Each row of a before or after table is a point. The points were changed in one or more steps. Then noise was added and the rows were shuffled. The steps act on columns, c1 being the first. Write out the steps. A step turns or swaps two columns, mirrors them in a line or flattens them onto one, adds a multiple of one to another, or multiplies or shifts one. Angles are multiples of 10 degrees, from the lower column toward the higher: turns from -170 to 170, lines from 10 to 170 but not 90. Use the fewest steps. Two steps may share a column if one is a turn and the other turns, adds or multiplies; they go together, in the order done. Otherwise the lowest column goes first.
In the rows, zero is written as 128.

Before (10 x 3):
0: 144 141 131
1:  71 100 139
2: 154 130  99
3:  60 101 148
4: 102  96 130
5: 174 154 173
6: 106 134 136
7: 138 129 128
8: 192  96 126
9: 144 166  82
After (10 x 3):
0: 135 128 107
1:  97 129 154
2: 174 128 174
3: 126 128 190
4: 128 128 137
5: 139 128  72
6: 148 128  58
7: 128 129 102
8:  84 126 144
9: 130 127 144
Steps: swap c1 and c3; multiply c2 by 0

Before (12 x 4):
0: 133  98 102 131
1: 134 132 136 118
2: 156 148 112 106
3:  79 118 121 124
4:  54 106  98 108
5: 132 152 105 107
6: 122 128 128 147
7: 127  98 112 103
8: 111 121 184 153
9: 135 147 155 134
10: 155 145 180 118
11: 130 132 243 109
After (12 x 4):
0: 104 116 156 129
1:  46  90 120 127
2: 103 103 133 115
3: 124 121 105 107
4: 129 115 178 112
5:  26  75  98 111
6: 100 104 240  89
7: 103 118 103 112
8: 107  69 105 133
9:  96  68 107 108
10:  92  94 133 144
11:  85  93 185 141
Steps: shift c1 by -30; shift c2 by -30; turn c3 and c4 by -10 degrees

Before (14 x 6):
0: 138  99 115 119  96 177
1: 153 116 125 168 134  92
2: 122 128 109 122 160 166
3: 183 125  56 106 128 128
4: 163 119 138 142 103 183
5: 159 132 101 148  97 107
6:  92 142  91  70 118 145
7: 154 125  82 129 118 127
8: 107 146 120  81 168 129
9: 101 187  95  70 106 121
10: 120 123 143  97 113 165
11: 175 113 117 117 117  93
12: 184 161  75 145  73 111
13: 124 139 120 116 129 119
After (14 x 6):
0: 129  90 109  84  94 104
1: 143 170 132 104 136 169
2: 161 149 160 136 129  91
3: 143 125  72  73 143 113
4: 112 140 125  78 138 148
5: 131 122 123 126 134 113
6: 183 134 126 130 138 129
7: 217 136 140 113 123 116
8: 141 135 150 180 118 118
9: 135 114 105  99  99 153
10: 206 128 152 151 191 123
11: 165 143 146 152 161 123
12: 142  86  83  82 179  98
13: 141 147 161 115 138 181
Steps: turn c1 and c3 by 60 degrees; turn c2 and c5 by 150 degrees; turn c4 and c6 by 30 degrees

Before (10 x 8):
0: 149 115 125 133 153 122 164 130
1: 141 132 105 139 182 132 115 119
2: 144 136 166 106 174 117 138 142
3: 101  69 103 101 169 147 135 147
4: 146 164 166  73  83 158 123 135
5:  84  81 113 129 110 161  98 150
6:  89 173 139  90  98 147 129 109
7: 132 176 134  66 101 101 123 131
8: 128 153 106 126 159 155 146 159
9: 115  70 103  99 153 157 115 118
After (10 x 8):
0: 103 132 111 169 145 122 165 132
1: 138 167 186  68 117 158 122 142
2: 101  75  92  86 131 157 115 109
3: 120 145 128 116 188 117 139 156
4: 132  64 129  99 106 161  99 172
5: 155 168 150  61 111 102 123 134
6: 120 139  75 126 154 132 114 111
7: 110  66  82 107 143 147 135 166
8: 186 137 155  91 112 148 129  92
9: 143 147  91 144 136 155 146 191
Steps: mirror c1 and c2 in the line at 70 degrees; turn c3 and c5 by 40 degrees; add 1 times c7 to c4; multiply c8 by 2

Before (8 x 11):
0: 160  79 109 160 121  97 161 112  90 123 140
1: 135 116 101 110 179 153 128 126  78 139  82
2:  86 125 181  90 152 166 140 157  93 161 122
3: 136 105 140 132 155 170  91 151 113 121  89
4: 168 112  99 155 191 106 100 124 102 148 147
5: 102 157 137 174 184  88 128 153 148 134  60
6: 109 143 166 149 117  85  82  89 140 177 138
7: 171 103 119 175  99 160 161 124 136 131 117
After (8 x 11):
0: 153 112 115 128 126 169  91 141 114 124  83
1: 117 148 146  94 129 105 100 168 100 103 132
2: 165 119  90 183 128 165 138  93  93  98 130
3:  92 115  90 123 129  88  81 102 140  88 158
4: 125  96 158 138 131 155 130 136  77 114  94
5: 157  56 107  88 127  86 126 107 148 131 104
6: 113 136 122  84 130 165 161 171 136 115 105
7: 106 170 132  92 127 100 159 158  93 119 100
Steps: mirror c1 and c8 in the line at 50 degrees; turn c2 and c10 by 160 degrees; turn c2 and c11 by -50 degrees; turn c3 and c4 by 160 degrees; multiply c5 by 0

Before (8 x 12):
0: 111 125  49 175 100 113 114  90 121 118 151 133
1: 133 133 157 152 156 105 115 177 108 134 118 156
2: 121 158  56 137 116 143 115  85  74 114 110 138
3: 116 115  81 136 100 102 122  52 106 140 122 153
4: 151 162 153 160 169 200  92 107 134 142 153 147
5: 126 101 128 148 141 121 168 189  95 141 150 140
6: 101 144 160 138 153 134 142 166 125 118 152 132
7: 174 168 145 129 148 172  87 124 141 128 196 125
After (8 x 12):
0: 116 126 149 175  99 118 114  40 119 118  48 134
1: 130 132 121 152 157 112 115 126 102 134 158 156
2: 127 102 109 148 141 123 167 138  83 142 117 140
3: 144 162  94 159 169 179  92  58 137 143 136 147
4: 160 169  61 128 149 159  88  74 145 128 109 126
5: 123 158 180 139 117 139 114  36  58 114  74 138
6: 120 115 158 136 101 109 123   2  99 140  91 153
7: 108 144  91 137 154 133 141 115 123 118 144 133
Steps: multiply c1 by 0.7; turn c3 and c11 by 120 degrees; multiply c6 by 0.7; shift c8 by -50; multiply c9 by 1.3

Before (14 x 14):
0: 140 106 157 100  81 168 185 135 169 121 107 162 139  92
1: 134 208 149 153  95 125 188 178 182 138 132 166 175  81
2: 111 167  88 142 155 142 116 165 139 135 160 123 172 136
3: 141 127 166 104 141  79 149 128  97 137 125 164 102 131
4: 143 138 140 101 164 117 156 102 114 131  79 107 126 131
5: 138 119 148 124 146 123 120 134 124 109  85 131 122  81
6: 105 147 122 143 147 149 127 192 107 151 116  94 121 145
7:  90 129 122 129 132 100 132 147 147 123 110  97 115 137
8: 193 118 168 120 120 105 145 128 158 137 106 143 113 126
9:  90 111 146 162 142 134 114 127 113 157 103 116 138 154
10:  99 179 104 179  79 181 127 153 128 104 145 100 139 143
11: 110 140  95 175 128 133 145 171 103 118 148  74 177 132
12: 144 118 125  97 125  80 122 132 105 165  70 147 126 129
13: 143 122 137 119 132 101 153 110 132 178 106 140  88  86
After (14 x 14):
0:  90 129 115 132 121 101 130 148 114 132 108  97 115 138
1:  91 112 173 163 125 136 131 120  82  94 102 116 138 151
2: 100 180  67 181 166 181 107 146  98 161 146 101 139 143
3: 107 147 114 157 121 150 141 188  77 104 114  95 120 147
4: 132 210 181 160 164 123 181 172 151 160 132 164 175  81
5: 111 169  29 149 104 139 125 160 110 109 161 123 171 136
6: 192 118 229 121 137 103 143 131 129 132 104 144 113 126
7: 145 117 122  98 144  81 141 139  74  98  69 146 125 129
8: 141 106 199 101 172 167 163 142 141 177 106 162 140  91
9: 139 118 177 126 105 122 114 135  96 134  84 129 122  82
10: 108 141  48 182 126 134 140 163  73 143 148  72 180 132
11: 140 125 221 104 118  76 151 134  63 126 127 162 102 132
12: 142 123 150 114 141 102 173 111 101  99 106 143  89  88
13: 142 139 157  98  96 118 160 105  86 128  80 109 125 131
Steps: multiply c3 by 2.5; turn c4 and c8 by -10 degrees; turn c5 and c10 by -160 degrees; turn c7 and c10 by 30 degrees; shift c9 by -30

Before (12 x 18):
0:  94 102 147 105 116 107 100 154 143 125 124 108 142 126 163 101 159 105
1:  97 109  94 100 155 114 127  98 127 104 128 112 207 131 119 122 125  98
2: 109 110 119 112  43 192 106  96 121 134 110 104 143 120 120 135 159  96
3: 160 143 100 106 133 203 107 116 126 143 123 110 222 128 155 118  82 126
4:  90 154 149 137 152 122  83 113 134 134 118 127 147 138  42  92  85 109
5:  88 102 146 101 161  98 111 147 127 146 151 125 133 142 158 141 159  95
6: 138 152 127 127 152  98 153 157 119 108 133 125 170 149 163 118 156 113
7: 116 103 134 127 137  97 115 122 126  98 132 199 147 115 144  81 151  95
8: 200 119 142 169 123  99  82 121 120 118 139 118 164 164 155 134 155 102
9: 151 103 140 112 117 115 127 121 124 124 178 140 135 130  52  94 146 221
10: 140 113 119 108 151 109  87 225 124  95 124 131 130 138 122 130 153  99
11: 137 111 138 105 143 108 103 110 195 135  97 140 134 181 152 119  49  99
After (12 x 18):
0:  91 119 145 108 142 101 104 154 138 128 124  91 141  94 124 162  99 143
1: 106 129 121 110 188 165 110  92 122 136 109  99 143 145 115 157 136 212
2: 147  97 135 110 167 161 122 120 126 120 181 125 133 197 152 140  92  49
3: 140 115 117 108 102  96  91 223 131  96 125 122 124 126 170 157 126 131
4:  99 123  93 100  95 100 128 100 128 108 125 107 213 136 122 123 123 144
5: 162 153 101 107 109 192 107 113 126 145 120 121 222 102 112  82 125 156
6: 199 128 141 166 134  90  83 113 123 113 139 115 159  90 146 154 136 137
7: 122  61 134 130 115  79 111 125 125  97 126 168 147 115 111 153  81 135
8: 136 106 139 103 109  94 103 109 196 133  97 122 128  87 162  51 122 134
9: 135 149 130 133 105  97 150 157 119 102 132 142 169  89 142 154 117 117
10:  97 143 146 137 107 110  81 117 133 133 116 146 149 201 163  84  90 130
11:  86 108 152  98  95  87 116 150 128 144 150 108 135  98 139 155 140 132
Steps: turn c2 and c12 by 40 degrees; turn c6 and c18 by -30 degrees; turn c5 and c18 by -160 degrees; turn c14 and c15 by 110 degrees; add 0.3 times c8 to c15; swap c16 and c17
